Each point is reached from the start by the listed moves, each made 0, 1 or 2 times, or once backwards (-1), plus a little noise. Is the number of moves made odd or even? Then give how often each move was made.

Moves:
(1): -22; -24; 29
(2): 50; -12; 33
Start: 4; 6; 6
Points:
75; 18; 9 => even (-1, 1)
-89; -30; 32 => odd (2, -1)
26; 28; -24 => odd (-1, 0)

Moves:
(1): 7; -27; 24; -30
(2): -10; 15; 7; 20
(3): -2; -10; -8; 36
(4): 50; 18; -9; -5
Start: -5; -10; 0; 9
Points:
95; 27; -59; 44 => odd (-1, -1, 1, 2)
4; -27; 31; -58 => even (1, 0, -1, 0)
-13; 17; -24; 39 => odd (-1, 0, 0, 0)

Moves:
(1): 10; 6; 6; -1; 7; -17; -6; 23
(2): -4; -3; 5; -8; 1; -11; -6; 6
(3): 2; 4; -7; 1; -10; 8; -7; -1
(4): -11; -5; -31; 12; 1; 4; 2; 1
(5): -5; 3; -5; 4; 5; 9; -5; 3
(6): 4; 9; 2; -15; 8; -5; -1; -6
(7): -4; 2; 2; -1; -5; 7; 17; 9
(8): 10; -25; -12; 3; 10; 9; 5; 6
Start: 9; -9; -2; -7; 2; -1; -1; 1
Points:
-16; -69; -95; 9; -12; 49; 30; 20 => odd (-1, 2, 2, 2, 0, 0, 2, 2)
31; 17; 37; -40; -9; -12; 23; 32 => odd (1, 0, 1, -1, -1, 1, 2, 0)
14; -24; 16; -45; 0; 11; 6; -1 => even (-1, 2, 1, -1, 0, 1, 1, 1)
2; -26; -87; 6; -4; 33; 13; 10 => odd (0, 0, 2, 2, 0, 1, 1, 1)

Moves:
(1): -6; -7; -17; 7; -22; -12; -15; 3; -9; 1; -28; 26
(2): 35; 10; -11; 4; 11; -6; -4; 3; 12; 2; 3; 1
(3): -4; -22; -5; -3; 24; 3; -6; 13; 0; -8; 8; 11
(4): 1; 8; -2; 5; 5; 15; -2; -6; -2; 9; -10; -9
(5): -16; 11; 14; 0; 1; 5; 4; 2; -7; -27; -8; 10
(6): 11; 16; 5; -5; 15; -3; -15; 3; 22; 12; 1; 1
(7): -11; 2; -4; 4; 10; -4; 6; 3; 8; 18; -6; 9
(8): 12; 7; 3; -11; -5; 1; -7; 22; 6; 4; 9; -7
(9): 16; -16; 2; -4; 14; 23; -11; 2; 9; 16; -33; -30
Start: 1; -6; 14; 12; -1; -5; -15; 6; -4; -9; -5; 15
Points:
-32; 25; 0; 45; 4; -1; 43; -46; -13; 47; 13; 5 => even (-1, 0, -1, 2, -1, -1, 2, -1, -1)
-31; -3; 7; 10; 34; -2; -57; 25; 24; 34; -41; 53 => odd (1, -1, 1, 1, 0, 2, 1, 0, 0)
8; -31; -3; 23; 3; -28; -33; 8; -19; -73; -22; 70 => odd (1, 1, 1, -1, 1, 0, -1, -1, 0)
95; 50; 8; -10; -1; -6; -83; 51; 63; 50; -51; -12 => even (1, 1, -1, 0, 0, 2, 0, 2, 1)

Moves:
(1): -11; 10; -17; 16; -2; -3; -12; -11; -2; 7; -5; -9
(2): -7; 6; 2; -6; -1; 3; -1; -6; 5; -3; -4; -3
(3): 3; 3; -11; -4; 4; -13; -7; 2; -14; 8; -8; -9
(4): -3; 1; 4; -8; 11; 15; -12; -7; 12; -5; -1; 3
(5): -8; 8; 9; -9; -1; -17; 2; 1; 6; 6; 5; 16
(6): -1; 5; 1; 4; 3; 2; 11; 12; 15; -7; 13; 8
(7): 0; 0; 6; -4; 13; -3; -3; -13; 0; 0; -6; -2
(8): 7; 2; -11; 1; 5; 0; 5; 7; 20; 1; 3; 3
(9): 10; -9; -16; 2; 18; 3; 3; -13; -9; 3; 1; -11
(10): 10; -10; -12; 12; 5; -6; -1; -18; -1; -18; 17; -10
(11): -10; 14; -2; 7; -7; -4; -7; -2; -1; 12; 0; -10
(12): -11; -12; 5; 7; -15; -21; 2; 7; -15; 4; 6; -9
Start: 2; -4; -2; -13; 2; 4; -6; 9; -6; 3; -3; 2
Points:
-36; 17; 16; -35; 31; 7; -7; 25; 64; 2; 2; 39 => even (1, 1, 0, 2, 1, 2, 1, 1, 0, -1, -1, 1)
39; -6; -95; 10; 88; -28; -12; -40; -1; 9; 2; -47 => odd (1, 0, 2, 0, 0, 1, 2, 2, 2, 1, 0, 0)
-34; 35; -28; 17; 31; 23; -46; -43; 15; 8; -22; -39 => odd (2, 1, 0, 1, -1, 1, 2, 0, 0, 0, 1, 0)
-2; -14; -2; 1; 44; -32; 16; -35; 27; -21; 81; -2 => odd (-1, 0, -1, 1, 2, 2, 1, 0, 2, 2, 2, 1)
45; -42; -24; -6; 16; -24; -12; -20; -42; -21; 19; -22 => even (-1, -1, 1, 0, 0, -1, 0, 0, 0, 2, 0, 0)
-11; -26; 25; -53; -31; -95; -1; 50; -37; 27; -3; 23 => odd (-1, 0, 2, 0, 2, -1, 0, 1, -1, 0, -1, 2)

Moves:
(1): 8; 5; 4; 3; 2; 2; -3; 1; -1; 7; 5; -3; 6; -4; 5; -2; 9
(2): 0; 0; 4; -5; 5; -11; 8; -2; 7; -11; -9; 1; 11; -4; -2; 4; -11
(3): -6; -7; -2; 6; 0; -1; 6; 0; -2; 1; 7; -1; -4; 2; 7; 13; -8
(4): -2; 5; -3; -3; 1; -7; 1; -3; 4; -6; 5; -5; 1; 3; 6; 1; 3
(5): -3; -4; 2; -2; 6; -6; 2; 12; 2; -2; -3; -5; -10; -1; -8; 2; 1
(6): 3; -5; -8; -1; -9; -2; 2; 1; 1; -1; 1; 12; 1; 3; 4; 7; 6
(7): 6; -1; 3; -11; 3; 4; 5; -5; 0; 5; 10; 0; -6; 1; -3; 8; -2
(8): 1; 12; 3; 10; 1; 0; 8; 3; 8; -2; 0; 4; -6; 13; 1; 2; 1
(9): -3; 1; 2; 4; 1; 1; 1; -2; 1; 2; 1; 6; 3; -3; 0; 1; 8
(10): 5; 2; -6; -10; 11; 1; -1; -1; -6; -4; -1; 7; -6; -1; -7; 1; 8
(11): -1; -9; -4; 4; -3; 1; 6; 3; 2; 6; -5; -6; -2; -5; 5; 6; 6
(12): 7; 9; 10; 1; -8; -2; 1; -8; -4; 3; -9; 1; -2; -1; -7; 7; 5
(13): -3; 6; 1; -11; 3; -10; 3; 2; -12; 3; -4; -13; 7; -1; 6; -5; 11
(14): 3; -6; 6; 8; 16; -5; 3; 1; 6; 0; -1; 4; -4; -5; 7; -4; 4
Start: 9; -3; 0; 7; 0; 10; -4; -4; 6; 1; 2; -1; 1; 3; -10; 1; 1
Points:
33; 11; -17; -22; -29; 8; 19; -20; -12; -8; -5; 36; -33; 34; -36; 59; 12 => even (-1, 0, 1, 0, 0, 2, 1, 1, -1, 2, 0, 2, 0, -1)
28; 31; 25; 7; -28; -31; 18; -37; 6; -2; -5; 14; 60; -1; 21; 34; 17 => odd (2, 2, 1, 1, -1, 2, 0, 0, 1, -1, -1, 2, 1, 0)
26; 42; -6; -18; 3; 11; -2; -10; -12; 19; 37; -24; -3; 23; 5; 7; 51 => even (2, -1, 0, 2, 0, 0, 1, 1, 0, 1, 0, 0, 1, -1)
8; -22; 20; -31; 45; -30; 35; 14; 15; 5; -17; -64; 14; -21; 3; -4; -7 => odd (0, 2, -1, 0, 1, -1, 2, 0, -1, -1, 2, -1, 2, 1)
26; 10; 16; -6; 95; -21; 18; -1; 47; -42; 17; 16; -16; -1; -16; 0; -9 => even (1, 2, 0, 2, 1, -1, 1, 1, 0, 2, -1, -1, -1, 2)
